Every row gives one point. Each copy is the shape, with its points in the same order, stretched, turned, moved and blurred by noise. Some copies are also mirrored. Which?

Shape, 5 rows:
[[-10  31]
 [ 31 -73]
 [-23  15]
 [ 19  15]
 [-43 -40]]
Copy 1 (5 x 2):
[[ -17   25]
 [  44 -101]
 [ -29   -4]
 [  19   12]
 [ -46  -85]]
Copy 1 is: only turned
Copy 2 (5 x 2):
[[  4  20]
 [ 40 -77]
 [ 17  14]
 [  0  -4]
 [ 58 -18]]
Copy 2 is: mirrored
Copy 3:
[[  8 -29]
 [-83  67]
 [-17 -33]
 [  6  12]
 [-83 -29]]
Copy 3 is: mirrored
Copy 4:
[[ 38 -36]
 [-90  27]
 [ 25 -44]
 [ 10  -5]
 [-33 -53]]
Copy 4 is: mirrored

Shape (7 x 4):
[[-12  65 -27  23]
 [-54  25 -65 -29]
 [  8  44  -6   4]
 [ -8 -60  25  -6]
 [-15 -14  60  19]
 [-75  13 -34 -66]
 [ 19 -42  61 -25]]
Copy 1 (7 x 4):
[[-52  31  61 -32]
 [ 10  -5  27 -84]
 [-17  40  34   2]
 [ 33 -38 -29  63]
 [ 12 -14  26  78]
 [ 74  -9  26 -66]
 [ 57   2 -27 107]]
Copy 1 is: only turned
Copy 2 (7 x 4):
[[-13  45  14 -61]
 [ 43  39  13 -38]
 [-22  17   3 -47]
 [-25   3   3  44]
 [-49  11  39   9]
 [ 52   7  35 -28]
 [-43 -28   3  31]]
Copy 2 is: mirrored
Copy 3, 7 rows:
[[ 52  32  66  -3]
 [ 13  98  13  22]
 [ 33   6  56   6]
 [  2 -26 -62  -7]
 [ 48 -56 -37   6]
 [  4  91 -19  75]
 [ -3 -69 -35  21]]
Copy 3 is: only turned
Copy 4, 7 rows:
[[ 10 -52  -8 -39]
 [  2 -71  55 -31]
 [  9  -1 -11 -21]
 [-80  52  46   1]
 [-62  63 -12 -41]
 [ 20 -41  70 -51]
 [-42 110   7  -1]]
Copy 4 is: only turned

Shape:
[[ 16 -37 -13  14 -13  -2]
 [ 40 -13  15 121   8   9]
 [-38 -14  -7  55 -13 -13]
 [ 30 -33  -6   2 -15  42]
 [-82 100   3 -21  -2 -23]
 [-22  -9  12 -24  -5 -55]
 [ 27 -18 -22 -24 -81  61]
 [-22  12  58  33  -7 -62]
 [ 23 -40  40 -14  15 -23]
 [ 51  52  -3 -22   8 -62]
 [ 55  59  -5 -18  16 -18]
 [ 37  24  -3 -29 -65  10]]
Copy 1, 12 rows:
[[ 42  21 -52 -33  10 -17]
 [ -9  81 -59 -62 -20  23]
 [  0  11 -36 -53   7  41]
 [ 64  26 -17 -12 -17 -37]
 [-68 -38  92   2  32  39]
 [  4  -9 -27  14  48  25]
 [103  17  11 -42   2 -63]
 [-25  36 -22  11  34  76]
 [ 29  27 -42  51   8  12]
 [-29  12   4  11  87 -43]
 [-19  21  34  10  53 -55]
 [ 60  22  26 -17  44 -52]]
Copy 1 is: mirrored
Copy 2:
[[ -19  -58   -7    6   13   22]
 [  73  -88   44  -16   61   38]
 [  37  -33   55   33   15   17]
 [ -35  -56  -30   13   14   27]
 [ -14  110   58   -2   -1   -6]
 [ -31   -7   33    5   -1  -52]
 [ -95  -40  -25   40   24   61]
 [  15    9   75   -7   49  -51]
 [ -18  -41   -9   -8   41  -37]
 [ -55    6   16  -82    5  -13]
 [ -43   23   -8  -85   13    2]
 [-105    2    5  -18   23   30]]
Copy 2 is: only turned

Shape:
[[  -8   -1   -5    4   -8   13  -12  -15]
 [  -2  -13  -28   22   20  -22   -6   14]
 [ -26    0   -8   16   21    8  -30   16]
 [ -26  -16  -16   -9  -19   -6   -9   12]
 [  -4   29  -23  -26    1  -17  -29   11]
 [  -6   -5    7   20    1  -12  -15    9]
 [  -7  -10  -11   10  -10   -4  -19  -31]
 [  -3   31   11   21   19  -22   24    0]
 [  15  -21    0   22   -6   11  -17   16]
 [  -2   -6  -13   21   20   15    3    8]
 [  -4  -15    7   12   14   -2  -32   -1]
 [   2  -14   -4 -121   17    1   -3  -34]
 [   2   -3  -17    7   15   16  -29   19]
 [  -7   -8    4   22   17   -6    8   17]]
Copy 1, 14 rows:
[[-14   3   1 -13  -6  -1   8 -15]
 [ -7  12 -32   2   6 -27  -3   3]
 [-27 -31 -19   3  12 -19   6   3]
 [-10   3 -11  -8   6  -8  31  14]
 [ 19  -4  16  -4   1 -55   5  29]
 [  1 -16 -18   1   1  -6   6 -10]
 [-17  12  -7 -26 -28  -3  14 -18]
 [ 19 -10  -9   9  20  16 -29   9]
 [-12   5 -12   2  10 -22  12 -39]
 [-23   3 -13   5  24  -8  -9 -16]
 [-20 -16 -15   3 -16 -18   9 -17]
 [-11  50  72  31 -44 -37  42  35]
 [-19  -9  -6   4  16 -46   4 -15]
 [ -9  -5 -24  15  22   2  -3  -5]]
Copy 1 is: only turned
Copy 2, 14 rows:
[[  6   6  21   1 -10   4  17  13]
 [-11 -23  -8  40  12  -7  14  -2]
 [-14 -10  18  26  -4 -21  29 -15]
 [-12  -5  36   0   8   4  -2   3]
 [ 11  -3  28   0  40 -22  42  16]
 [ 14  -7  12  27  -5 -16   7  -5]
 [ 20  -4  12   3  -9  15  15   8]
 [ 16  -4 -26  -8 -15 -43  -5  18]
 [ -4   6  17  45   0   2  14   7]
 [-17   2  -6  25  -8  -2  10   9]
 [ 14   2  16  35  -1   3  28 -20]
 [ 22  72  41 -45  75  72  59 -16]
 [-14   1  18  36  14  -3  37   5]
 [ -7  -3  -7  23 -10 -17  -4  -5]]
Copy 2 is: mirrored
Copy 3, 14 rows:
[[-13  23  21  13  -5  -4   3   1]
 [ -7  11  -4 -30 -28  44  10 -18]
 [-17  32   5  -9  -5  13  28 -28]
 [-28   1   2  23 -12  21  15   3]
 [ 18  27  -1  11  24  23  24  15]
 [-10   2   0 -15 -11   3  12 -20]
 [-17  21  18  -3 -20  -4   7  13]
 [ 35 -12  25 -26   5  11   9 -25]
 [-22  22  -5 -18  -9   1 -27 -20]
 [-10  25  20 -14 -14  18 -12 -34]
 [-19  34  -7 -13 -18  -8   9 -17]
 [ 40  27 -22 101  -6  -3  -5  58]
 [-19  49  -2  -9   3  18   1 -20]
 [ -2   0   5 -18 -23  18   0 -36]]
Copy 3 is: mirrored

Shape (14 x 11):
[[ -4  -8 -41 -11 -60 -20  34   3   3  -6 -22]
 [ 68 -57 -47 -40 -54  -4   4 -14 -46  -6 -20]
 [ 56 -17   6 -23 -28  -3 -56 -17  42  18   8]
 [ 14 -37 -17 -25   1 -39   1 -25 -17  -6  13]
 [ 41  75  68 -35 -16  19  58   0  -6 -73   7]
 [-67  -9 -19   1 -17  14   8  34 -40  19 -15]
 [  9 -79 -44 -41  22   8  -7 -29  25 -64 -33]
 [  5   8  -5 -16  14  38 -19 -23  23  44  48]
 [ 49 -11  -3  17 -13  -9   6  -1 -77  -2  29]
 [ -3  14  20 -13  30  29  -8  14  85  25 -70]
 [ 57  10 -37 -15  50   4  44  46 -35  53  40]
 [-19  57  -9 -27  -2   4 -32  43  11  33 -32]
 [ 43 -48  20 -50 -37 -18  39  33  21 -46  48]
 [-28  -1  16 -39   0  11  -1 -17  -3  48  -4]]
Copy 1, 14 rows:
[[ -26  -23    4  -44   77   -9  -32   20  -14   13   27]
 [ -11  -66   33  -40   93  -61   -9   35   22   71   13]
 [  38   11  -36  -10    4  -11  -11  -64   26  107   14]
 [  -6  -34    5  -18   -1  -33   13   26  -11   33   52]
 [ -13  -28   33  119   68   63   37  -34   10  -20   -3]
 [  12   -2  -14  -24   40  -52  -47   64   -5  -60  -18]
 [ -66  -28   25  -29  -11  -86   39  -50    7   23   13]
 [  19   28  -72   51  -10  -23  -28  -11   14   61  -11]
 [  25  -25   45    5   17   -8    7   77   31   13   12]
 [  13   44  -60  -21    1   -8   34  -90  -36   18  -87]
 [  15  -60   -9   34  -15   10  -21  102  -33   46  -84]
 [  39   41  -27   20   46  -11  -41   13  -38   20  -34]
 [  -9 -115   16   22    9   17  -39  -38   26   26    9]
 [  29   -9  -71   20   44  -43   -4   13  -17   13    0]]
Copy 1 is: only turned
Copy 2 (14 x 11):
[[ -42   80  -23   34   33  -50   17   12   -1   11  -32]
 [ -24   34   30   11   -6  -87  -46   -1  -85    3    1]
 [  67  -24    8   21  -41  -49   -8  -35  -11  -12   15]
 [ -21   39   14   -4  -17   -6  -33  -67  -13    1  -14]
 [  47   97   75   23  -57   67    2  102    9   67  -42]
 [ -65   17  -45  -10   75    4   38  -10   21  -44  -65]
 [ -33   -1   52   12   49  -32  -30  -59   -1   74  -17]
 [  68    6  -24  -49    9   26   63  -75  -21    0   -4]
 [ -13   48   -9  -24  -63   10  -46   -2  -42  -12   15]
 [  32  -57   48   76   65    0  115   -8   31   26    2]
 [ -11    9   -4    4    0   73   46  -34 -121   18  -36]
 [ -36  -44   21   20   19   -7   86  -15   23  -20  -44]
 [  41   45  -14   31  -15   13  -74   28  -31   37  -99]
 [  28   19    6  -20   44   -4   49  -46  -10  -33  -25]]
Copy 2 is: mirrored
